Rows are points. Before rounding, the points of a table are all equally far from one centre. They may lie mostly on one side of it. Where is the centre, to within rounding?
In the rows, zero is written as 128.

Points, 8 rows:
[[100 171 122]
 [131 177 123]
 [136 124  82]
 [121 119  83]
 [123 154 155]
 [ 85 124 115]
 [ 98 125  89]
 [ 93 139  90]]
Centre: [123 138 118]

Points:
[[124  82 153 175 137 147]
 [172  95 138 124 102 159]
 [169 125 103 126 144 151]
 [159  92 123 112  97 156]
 [153 102  95 125 139 165]
 [133  79 119 173 117 137]
 [156  81  97 121 122 144]
 [122  72 148 138 103 162]
 [146  62 150 145 150 145]
 [113  95 131 143  87 155]
 [172 102 133 168 121 148]
 [120 100 106 155 134 101]
 [138 103  86 118 143 138]]
Centre: [134 108 136 133 131 138]

Points (11 x 8):
[[158 110 113 137 136 154 157 141]
 [ 96 159 119 156 142 115 150  97]
 [164 132 130 185 136 140 166 158]
 [116 164 123 177  99 140 144 111]
 [135 109 136 166 118 110 181 104]
 [123 129 132 208 116 131 156 129]
 [117 137 101 182 155 145 175 114]
 [138 146  94 177 139 144 171 159]
 [109 138 176 165 143 133 143 107]
 [131 134 164 152 174 137 135 136]
 [119 145 124 178 104 172 154 138]]
Centre: [125 139 134 155 133 131 157 134]

Points (14 x 11):
[[103  78 141 135 145 148 132 146 125 186  92]
 [ 92 114 142 100 149 161 145  89  88 150 107]
 [118  76 116  81  97 154  85 127 120 152 101]
 [103 122  79 108 107 140 114 140 151 155 164]
 [ 83 100 138 105  97 127  72 131 116 159 120]
 [107  91 174 101 138 141 110 138 135 128  94]
 [111  85 116  68 115 177 137 143 113 140 125]
 [151 112 116 137  83 152 112 116 133 130 119]
 [ 87 136 118 104 116 142 106  75 124 179 115]
 [ 92 125 145 100 119 122  88 151 144 151  74]
 [119 102 127 114  92 178 134 147 145 129 101]
 [ 70 104 116  84 113 101 109 113 131 120 106]
 [ 98 105 132  97 123 128 108 145 131 193 162]
 [ 96 106 135 102  91 163 127 107 140 142  80]]
Centre: [113 117 115 111 132 134 121 130 119 148 115]

Points, 15 rows:
[[ 89  80 107 115 104 134 121 105 131 127 179 180]
 [112  98 150  80 140 120 130 106 125 151 186 136]
 [105 116 142  87 145 124 140 115 109 125 191 138]
 [108  86 124 109  70 137 113 134 151 168 178 146]
 [133 101 113  82  78 151 118 109 134 132 187 127]
 [ 92  96 157 104  79 141 118 114 170 130 146 145]
 [116 109 123  97 148 158 127 133 135 155 194 145]
 [122  91 128 101  99 131 135  94 127 116 199 141]
 [ 90 149 124  85 149 135 113 134 138 147 168 160]
 [108 119 151 102  97 116 138 100 156 136 186 142]
 [115 118 133 118 104 161 129 123 125 192 151 123]
 [101 145 132 111  94 144  96 155 148 134 182 160]
 [122  96 120  88 121 157  94  96 130 157 181 144]
 [ 89 111 106 120 140 156 137 141 158 150 182 123]
 [104 101 160 138 110 125 154  93 134 132 141 118]]
Centre: [115 108 119 113 115 124 116 133 128 131 144 135]

Points, 25 rows:
[[105  78 108  87  95 120 131 101 135 147 108  99 112 185 146 110 138 122]
 [ 96  78 157  91  76 146 161 125 171 143 167  98 147 142 114 116 162 144]
 [140 105 128  88  95 132 184 162 148 187 145 127 134 135 127 132 150 101]
 [ 97 100 144  86 137  97 125 120 159 125 186 142 138 186 112 156 129 127]
 [143  75 106  86 121 125 122 131 147 130 164  98 146 137  78 132 137 128]
 [161  98 138 111 113 119 141 117 160 131 135  73 146 151  97 155 152 106]
 [148 132 107  83 123  94 151 144 123 153 108 133 104 168 126 126 126 106]
 [127  72 119 103  70 125 146 146 166 130 147 167 144 147 112 154 164 111]
 [102 108 150  75 101 142 126 122 144 157 147 161 141 152  97  93 155 103]
 [138  89 153  80  89 104 118 117 133 113 141  76 134 139 118 144 125 133]
 [100  94  88  92 131 144 145 135 163  99 156 109 123 172 115 110 156 103]
 [162 119  97 104  94 108 128 115 141 119 163 100  92 156  98 141 149 114]
 [123  79 120  85  68 124 146 101 143 125 156 147 151 136 133 134 135 152]
 [124  89 129 125 130 138 120 121 135 141 104  92 146 179 105 122 100 118]
 [148 124 113 111 101 141 158 122 192 141 146 133 129 194 114 119 166 120]
 [137  87  89 105 106 120 152 150 157 109 133 101 146 152 115  83 155 131]
 [142 139 117 123 106 101 158 137 174 106 133  92 145 185 117 134 177 123]
 [103 100  89 101 103  95 186 144 160 141 144 148 133 170  97 134 119 129]
 [132  88 137 142  88  90 142 114 173 170 144 118 124 159 110 161 107 100]
 [106  77  68 110 113 115 164 146 146 165 133 113 104 172 121 107 134 136]
 [161  94 124  84  89 113 138 121 161 122 131 113 157 179 129 148 141 117]
 [117 102  92  72 121 142 123 130 183 125 144 123 149 148  98 151 152 118]
 [142  89 140  85 116 109 170 147 171 129 168 134 157 187 132 129 154 125]
 [124 112 109 117  75 123 153  96 155 124 157  87 131 182 124 100 170 115]
 [104  91 108  87  79 109 162 133 171 116 148 116 109 203 127 124 138 142]]
Centre: [108 112 132 122 110 118 135 138 144 142 143 121 123 149 125 131 147 130]

Points:
[[ 56 103 103 135 129 155 134 141 140 122 121 117 127 147 159  96 115  75
  132  91]
 [116 110 146 143 155 137  95  98 153 145 114 145 149 141 141  85 143  99
  112  63]
 [ 80  87 119 146 139 138 138 139 127 133 148 112 135 141 166  97  97  81
  128 107]
 [ 97 116  96 138 150 163 145 100 134 132 107  97 127 156 184  84 120  99
  114  81]
 [ 78 109  92 125 123 135 129 137 128 106 124  94 139 158 189  97 125  98
  135 126]
 [106 107 111  82 145 151 133 134 144 137 128  62 142 141 177 113 135 122
  112  91]
 [ 83 100  90 141 135 133 136 121 124 119  96 102 152 152 140  64 157  87
  132  89]
 [106  96 125 150 129 151 139 147 115 131 105 118 153 112 163  85 126  99
  177  74]
 [ 95 143 133  90 148 167 134 104 142 158 143 108 130 109 158  62 124  90
  135 117]
 [ 66 140  89 115 124 135 146 116 137 139 115  99 151 146 182 104 117 109
  161 103]
 [ 64 124  91 131 120 149 134 124 146 158 133 118 158 134 155 119 135 112
  130  54]
 [ 74 104  95 109 161 136 138 114 135 113 112 114 149 168 179 102 153  90
  133 111]
 [ 99 118  98 118 131 158 124 103 106 137 129  93 131 103 156  74 119  81
  105  98]
 [ 77 131 104 151 158 138 131 103 126 115 119 100 142 136 155  58 128  96
  132 117]
 [ 76 109 116 145 153 145 107 114 143 130  82  92 151 149 164  84 121 110
  106 129]
 [ 72 111 115 153 103 170 119 137 121 118 138 117 140 147 155  91 119  97
   99  91]
 [ 77  90 109 102 132 163 144 110 139 150  98 106 134 154 170  81 116 103
  154  82]
 [124  83 109 153 125 173 166 105 139 131 142 135 146 153 152 102 141  99
  146  96]
 [ 89 113 119 127 140 140 165 116 140 110 113 100 151 130 132  94 107  84
  158  78]
 [ 79  91  96 123 151 145 129 124 149 130 119  91 163 134 142  94 148  66
  124 116]
 [ 76 114 102 144 149 140 121 143 156 103 132 135 166 134 122 104 138 125
  136 137]
 [ 92 126  97 117 153 148 148 126 148 130 106  97 133 149 167  85 113  72
  149  85]
 [ 88 138 115 130 131 139 116 140 166 109  99 103 149 142 153  54 145  83
  120 134]
 [ 79 109  88 134 161 148 158 131 132 126  98 117 162 139 175  63 146 120
  130  82]]
Centre: [108 120 128 121 127 140 136 128 139 139 115 125 140 129 153  99 142 117
 124 107]
